Each row of a before or after table is a point. One or more steps were done to the points. Then noise was added and the rows were shuffled. The steps act on columns, c1 being the first. Name the steps. A step turns or swaps two columns, mirrors them in a line or flattens them onto one, adds a multiple of one to another, or multiplies or shifts one. Angles are multiples of 10 degrees, from the lower column toward the higher: turns from -170 to 170, lines from 10 to 170 but not 90. Use the fewest steps. Two steps may share a column if one is a turn and the other turns, adds or multiplies; they go together, in the order done. Otherwise the lowest column goes first.
In the rows, 128 means zero.

Before (8 x 2)
[[209 131]
 [136 105]
 [117  89]
 [123  26]
 [126 130]
 [138 149]
 [ 99 115]
 [142 199]]
After (8 x 2)
[[115 103]
 [191 165]
 [ 92 112]
 [149 137]
 [127 133]
 [ 46  66]
 [101 144]
 [182  68]]
Steps: turn c1 and c2 by -50 degrees

Before (14 x 4)
[[181 150  97  83]
 [ 90  68 174 162]
 [ 98  88 163 108]
 [212 131 129 115]
 [203 144 104 128]
 [132 107 122 115]
 [185 154 104  57]
 [113 119 105 123]
 [100  86 214 220]
 [160  29 206 161]
 [204 143  70  92]
 [183  95  71 106]
 [127 123 104 101]
 [114 103 153 146]]
After (14 x 4)
[[122 119 126 114]
 [121 114 116 112]
 [131 101 137  89]
 [115 113 106 106]
 [136 126 143 127]
 [138 129 146 137]
 [169 123 202 108]
 [114 113 106  96]
 [127 112 129 103]
 [161 155 183 181]
 [156 128 162 124]
 [140 131 142 129]
 [115 124 108 117]
 [136 108 140  95]]
Steps: flatten c1 and c3 onto the line at 60 degrees; flatten c2 and c4 onto the line at 60 degrees

Before (10 x 8)
[[141  74 146 117 138 131  91 203]
 [133 128 128 173  89  72 103 159]
 [ 98 114 126 178  51 115  55 113]
 [115 137 139 109 155 115 176  80]
 [ 70 102 117 191 106 101  67 141]
 [170 131 157 136 173 112 124  98]
 [158  91 182 132 151 128 173 116]
 [126 122 195 113 142 138 103 195]
 [ 98 110 190 165 160 167 126 177]
 [ 97 129 100 199  78 155  75 164]]
After (10 x 8)
[[113 140 121 109 165 176 117  51]
 [ 68 113 154 194 101  90 181 149]
 [159 177 175 132 160 168 106 109]
 [ 97 125 141 178  31  73 178 101]
 [ 97  99 123 199  62  69 131 185]
 [126 194 146 113 145 103 134 234]
 [133 128 129 173  75 133 188 178]
 [ 97 186 155 165 172 104  95 207]
 [143 137 182 115 145  94 144 246]
 [170 158 128 135 189 132 142  81]]
Steps: turn c2 and c3 by -80 degrees; multiply c5 by 1.3; turn c6 and c7 by -120 degrees; multiply c8 by 1.6

Before (10 x 9)
[[151 144 134 151  35 136 112 126 131]
 [130 119 124 132 130 135 148 137 112]
 [150 125 139 141 141 121 142 128 129]
 [137 113 132 127 111 143 124 109 136]
 [122 116 135 119 133 108 146 138 133]
 [121 143 145 124 134 131 139 142 130]
 [124 130 121 140 133 127 151 132 144]
 [126 146 128 124 116 115 137 114 122]
 [121 113 133 151 136 123 115 117 124]
 [138 128 114 121 124 127 119 135 133]]
After (10 x 9)
[[127 118 124 131 130 134 126 133 143]
 [124 117 135 116 134 110 126 135 123]
 [120 113 131 152 138 122 131 120 131]
 [131 129 119 140 135 128 129 129 111]
 [150 125 140 142 145 123 129 127 134]
 [124 142 145 122 135 131 126 140 124]
 [140 113 131 126 107 140 131 111 123]
 [139 127 116 122 124 126 126 135 127]
 [152 146 134 149   8 135 129 128 133]
 [124 147 130 125 113 114 130 111 134]]
Steps: mirror c1 and c9 in the line at 10 degrees; multiply c5 by 1.3; flatten c7 and c8 onto the line at 100 degrees
